Rows are points. The last column is the point's height on a tilted bowl or saddle (a function of degree 2), plus a little noise. Count its main directions that bend up, bend down and stay straight.
In the rows, zero is written as 128.

Points (18 x 4)
[[118  90 146 141]
 [132 120  99 131]
 [158 117 123 116]
 [140 135 106 124]
 [138 141 118 121]
 [ 71  72  73 185]
 [139 115 189 131]
 [144  97 121 125]
 [144  77 135 118]
 [104 119  93 125]
 [ 95 188  99  68]
 [101 124 123 129]
 [158 157 165 130]
 [116 124  93 125]
 [ 68  81 140 195]
 [177 129 131 107]
 [104 152 123 114]
 [ 83 162  89  65]]
Directions: 2 up, 1 down, 0 straight

Points (22 x 5)
[[ 92 171 166 135 142]
 [149  49 164 141 155]
 [ 98 134 111 142 156]
 [117 132  77 112 162]
 [106 129 172 123 132]
 [143 147 154 147 132]
 [133  81 146 206 169]
 [ 86  79 143 138 164]
 [111 126 143 119 135]
 [ 84 107  64 164 208]
 [136 146  79 152 162]
 [ 98 125 113 119 152]
 [165 131 164 164 135]
 [149 110 115 121 140]
 [ 72  98 159 119 156]
 [153 118  88  58 156]
 [133 128 137 191 155]
 [145  79 118 175 163]
 [ 97 107 115 141 160]
 [129 152 129 156 143]
 [164 145 120 145 138]
 [109 104  98 122 161]]
Directions: 4 up, 0 down, 0 straight

Points (41 x 7)
[[106 121  99 157 180 120  85]
 [164 155 114 141 120  79  87]
 [ 97 103 150  77 146  93 181]
 [110 144 129 114 169 146 145]
 [191 152  94 150 119 127  96]
 [185  72 128 119 129 145 140]
 [131 140  98 172 141 131  97]
 [117 147 132 110 108 139 127]
 [109  94 130 172 131  77 107]
 [125 111  91  93 180 153 154]
 [184 163 104 145 112 168  94]
 [125 131 152  95 129 170 159]
 [138 174 144 112  96  85  95]
 [ 62 125 172 129 114  63 174]
 [116  92 125 203 103 161 130]
 [174 162 145 111 119 105  89]
 [129 134 176 115 102 126 119]
 [123  91 148  81 154 119 166]
 [146 117 123 100 156 118 132]
 [163 153 138 167 163 100 117]
 [108 159 108 135 164 154 113]
 [139 132 190 134 127 125 128]
 [117 121 101 157 110 146 106]
 [125 116 143  95 152 163 169]
 [103 113 101  79 143 167 195]
 [128 106  99 132 120  84  90]
 [111 168 156 120 123 109 136]
 [140 145  92  92 122 114 117]
 [ 98 160 130 131 186 158 123]
 [118 100 121 103 181 103 131]
 [163 165  96 150 149 103  93]
 [122 165 121 164 151 108 104]
 [206 162 129 144 160 135 113]
 [ 85 178 103 172 203 128  62]
 [132 179 107 155 123  97  96]
 [148 134 112 113 183  95 112]
 [139 168  81 105 124  93 100]
 [ 88 177  93 105  96 136 136]
 [172  86 230 194 106 142 171]
 [113 122 147 122 167 109 138]
 [ 52 123 143 151 123 140 136]]
Directions: 2 up, 2 down, 2 straight

Points (74 x 9)
[[115 151 128 133 116 135  87  98 154]
 [137 118 126  93 127  96 131 133 130]
 [125 106  61 129 105 140 113 145 109]
 [103 105 121 101 216 122 139 106 137]
 [211 114 117  88 149 137 143 127 129]
 [130 156 114 138 140 155 144  84 127]
 [ 82 156 147 137 108 154 159 106 146]
 [113 120 111 112 185 137 149 121 129]
 [184 114 158 121 120 120 189  91  69]
 [106 175 140 148  91  97  36 129 213]
 [ 81 183 125 112 129 145 131  75 177]
 [136 156 116  81 125 146 117 119 144]
 [105 112 107 131  96 124 125  84 148]
 [141 162 191 143  88 154 142 174 150]
 [107 149 126 128 135  93 115 173 184]
 [169 184 128 140 133 160 135 123 117]
 [147 133  77 121 126 151  76  96 134]
 [144 165  76 160 177 112 108 127 107]
 [138 160 115 133 142 132 113 135 139]
 [150  98 101 144 105 134 109 134 122]
 [117 128 120 149 146 109 116 107 135]
 [112  82 104 170 153 102 102 132  92]
 [112 176 115 118 128 132 132 139 151]
 [136 134  93 136  83 175  80 139 146]
 [ 88 143 107  98 149 187 130 137 133]
 [110 150 117 190 128 146 147  91 142]
 [128  83 122 158 158 206 156 132 144]
 [107 179 100 136  92 178 164 155 110]
 [149  53  94  99  63 188  66 158 149]
 [147 117 134  75 123 138 141 111 116]
 [216 152 132 140 109 123 170 108  92]
 [ 92 110  81  98 162 179  93 123 115]
 [135  94 130 180  66 134 136 117 162]
 [149 145 202 168 169 106 119 149 139]
 [107 149 158  93 122 145 122 176 145]
 [159 154  96 129 136 149 136 174 140]
 [155 138 101 157 115 134 143 141 121]
 [ 88 106 117 111 119 140  63 101 137]
 [199 132 127 133  94 126 135 134 136]
 [116 136  81 146 108 103 140 110 133]
 [155 139 114  68 109  99 137 170 164]
 [ 54  95 119 147 168 122 103 107 147]
 [133  97 132 150 110 149 138 126 122]
 [167 120 109 148 118 151  99  86 122]
 [ 93 168  86 109 111 101 147 108 157]
 [ 81  88  74 116 116 102 213 161  51]
 [ 93 145  76 224 200 120  33 106  55]
 [193 134  82 118 122 113 125  73 123]
 [ 88 132 133 140 139  61 129 166 203]
 [115 153 104 108 153 152  85 131 136]
 [116 158 139  75 125 122 111 110 161]
 [155 138 172 121 122 134  94  79 123]
 [122 179 132 127 113  88 139 106 176]
 [113 131 161 121 162 103 152 139 150]
 [142 104 114 127 104 155 144 126 115]
 [116 124 129 109 118 145 133 101 127]
 [ 95 135 165 140 150 144 106 176 157]
 [134 129 192  77  84 109  44 112 142]
 [195  69 110  90 102 132 136 143 111]
 [ 84 164 142  96 126 120 121 151 168]
 [129 152 141 140  88 129  75  95 168]
 [142 132 114 133  36 135 137 110 157]
 [110 138 184 122 121  97 143 160 165]
 [108 160 119  89 135 116 135 130 157]
 [156 201 118 105 182 126  98 175 199]
 [ 66 131 126 125 161 181 127  65 189]
 [114 138 120 143 145 156 197 162 135]
 [138 142  74 105 115 119 153 149 114]
 [124 105 115 161 100 172 150 127 135]
 [117  95 169 110 102 125 147 142 106]
 [143 177  92 168  98 163 126 117 118]
 [101 158 147  88  64 136 115 155 142]
 [130 122 189 142 182 111 126  79 114]
 [115 158 125 105 154 173 153 113 138]]
Directions: 4 up, 4 down, 0 straight

Points (68 x 9)
[[117 130 105 103 160  57 122 105 147]
 [173 122 149 130 109 170 163 147 108]
 [ 99 177  86 127 129 109 136 137 139]
 [122 163 124 146 160 111 191 126  91]
 [144 106  66 123 165 106 126 131 161]
 [106 157 101 119 120 121 164 120 122]
 [ 97 133 100 122 144 177 118  99  77]
 [112 162 161 129 125 150 145 143 117]
 [ 61 136 145  92 166  62 102 122  99]
 [141 110 171 132 168 163  71 121  71]
 [169 137 150  84  98  91 104  92 182]
 [140 128 126 202  75 180 163  30  62]
 [113 140 133 107 106 100 132 122 143]
 [104 124 150 179  75 109 142 138 106]
 [130  97 151 112 188  93 124 123 105]
 [104 108 131 152 106  99 132 141 127]
 [ 83 124 101  79 204 116 176 115 108]
 [ 94 112 121 158 164 150  81 167 113]
 [193 126 146 123 133 141 101 172 156]
 [147 137 112 114 103 114 156 135 150]
 [137 142  99 119  83  78 121 159 184]
 [151 119 100  85 153 168 122 112 121]
 [125 173 107 126 138  93 102  80 153]
 [ 96  91 107 120 103 138 164  87 122]
 [164 146 109  96 151  69 145 152 180]
 [ 86 157  98 112 123 138 130 156 142]
 [ 74 165  74 142 114 152 152 155 120]
 [126 120  98 199 167 167  80 168 103]
 [104 177 194 174 131 127 109 132 123]
 [128 128  92  95 141 161 132 188 177]
 [104 115 147  91 111 112 131  88 127]
 [141 149 154  96 160 101  95  91 140]
 [142 108 108  97 177 101 125 169 168]
 [124 141 128 101 158 163 171  86  99]
 [108 152 110 124 126 174 112 100  87]
 [146  72 173 149 118 140 140 111 103]
 [ 68 100 181 108 177 134 133 109  58]
 [113 101 125 125 118  75 128 122 143]
 [132 173 105 114 144 141 164 122 123]
 [104  94 132 122 120 124 154 125 125]
 [175  73 136 137 131 151 156 118 135]
 [135  72  95 109  64 172  99 127 132]
 [158 181 122  55 139 173 108 116 143]
 [113 148 109 114 185 133 145 114 104]
 [170 129 142  90 131 169 115 135 124]
 [125 125 117 119 132 140 167  43 129]
 [126 176 127 100 202 123 140  61 138]
 [ 60  87 190 158 166 138  93 141  56]
 [178 149 139 140 151 194 154 105  80]
 [ 88 102  76 142  95 153  87  89  86]
 [ 85 103 131 131 172 106 158 143  99]
 [156 189 121 134 173 193 153  76  99]
 [155 127 136  99 108 147 152 143 137]
 [153 103 138 115 166  98 145 168 155]
 [146 124 137  84 119 110  86 101 145]
 [106 139 107 104  83 134 133 140 142]
 [146 209 102 135 141 103 174  84 163]
 [152 158 152 129 165  97  98 173 157]
 [129 135 120 128 117 141 153 146 125]
 [131 128 131 136 139 177 119 144 104]
 [138 129 136 168 108 104 123 116 116]
 [114 114 174  74  73 178  89 106  89]
 [167 134 133 180 147 112 127 146 115]
 [ 92 137  87 161  89 105 131 117 119]
 [153 137 123  88 205 113 130 165 148]
 [136  91 137 150 109 139 199 147 118]
 [166 156 155 147 152 160 189 130  85]
 [126 100 150 143 125 133 105  80  88]]
Directions: 2 up, 2 down, 4 straight

Points (77 x 9)
[[148 116 199 120  89  60  53  99  93]
 [121 121 150  71  76 114 103 191 137]
 [137 132 116 156 187 118 121  72 133]
 [159 152 120 132 129 144  77 183 124]
 [189 130 118 110 152 182 130 113 139]
 [157  96  88 104 206 136 175  93 166]
 [183 107 139 132 145 108 119 123 154]
 [108 176 150 105 114  64  89 101 125]
 [142 151 104 120 154 134 104 128 113]
 [115 157 161 146 125 162 123 132 129]
 [112 141 154 142 142 145 115 185 104]
 [169 146 126 152  96 115  78 106 109]
 [129 116 154 127 170 146 122  96 152]
 [ 84 118 105 122 119 161 130 126 150]
 [107 231 103 129 169  93 108 126 126]
 [ 71 167  64 116  89 144  95 164 125]
 [171  90  74  56  94 110 134 121 181]
 [146 140 156 139 102 136 159 123 158]
 [ 99  93 150  94 135 148 160 100 205]
 [132  99 104 118  97 137 139  80 167]
 [118  86  86  88 105 165  78 134 178]
 [133 140  69 113 147 109 162  99 135]
 [133 140  94 122  97 181 154 180 120]
 [134  99  95  98 191 144 191 153 145]
 [115 170 122 158 124 154 133  99 130]
 [116  87 133 151 161 105 159 162 160]
 [160 146  96 151 136  92 102 134 115]
 [142 131 109 164 127 132 143 117 141]
 [116 156 111 105  81 162 115 141 143]
 [110  68  85 118 199 151 150 118 197]
 [123 106 135 123 124  93 114  71 132]
 [139  78  84 199 123 132 127 182 170]
 [118  78  72  52 176 133 130 151 183]
 [146 143 134 137 144 173 119 130 125]
 [228 141 118 147 105  89 130  72 135]
 [117 118 201 137 175 135  98 126 179]
 [110 125  97 183 140 103 141 127 146]
 [ 99 172 151 186 135 133 122 121 138]
 [121 118 139 165 117 105 154  98 166]
 [180 112 117 131 121 158 108 135 157]
 [145 115  93  69 159 120 142 176 137]
 [110 186 140 114 173 124 144  76 116]
 [135 124 123 144 174 156 101  82 136]
 [164 135 142 138 106 195 100  79 157]
 [158 171 183 112 130 133 134  97 143]
 [142 137 147 111 100 151 185 120 174]
 [147  91 105 101 170 111 107 140 151]
 [ 92 143 171 138 184 143 156 124 138]
 [120 106 125 152 103 107 140 151 131]
 [ 76 141 128 141 139 154  99 183  99]
 [141 143 145 179 126  98 111 171 120]
 [122  86 110 146  83 183 118 140 191]
 [155 130 137 160 106  84 144 171 132]
 [106  58  95 108 118 146  60 130 174]
 [ 88 161  85 137  99 123 136 137 126]
 [ 90 151 175 150 138 120 156 125 153]
 [123 138 128 105 138 136 152  49 143]
 [125 107  93 100 157 112 123 145 133]
 [104 121 120 151 145 143  73 109 141]
 [119 156 171 139 133 100  96 151 120]
 [131 146 134 155 182 200 160  65 108]
 [151 124 210 153 160 120 148 128 196]
 [141 126 144 152 155  86 136 155 139]
 [ 66 125 166  99 123 126  65 102 168]
 [133 121 160 125  99 159 177  54 208]
 [187 128 112 105 128 109 165 148 162]
 [132 171 105 110 168 130 146 101 103]
 [110 161  99 106 163 121 140 148  99]
 [104 141 123 119 145 137 145  97 135]
 [134 155 170 146 113 126 106 142 129]
 [ 63 161 163 166 176 138 104 115 151]
 [ 90 142 112 133 150 134 128 112 128]
 [139 146  83 136  82 171  89 125 152]
 [111 121 110 159 139 178 133 105 158]
 [167 111 131 126 117  94 124 109 136]
 [103 159 181  97  90 152 107 111 175]
 [125 102 130 135  78 126 155 127 170]]
Directions: 6 up, 2 down, 0 straight
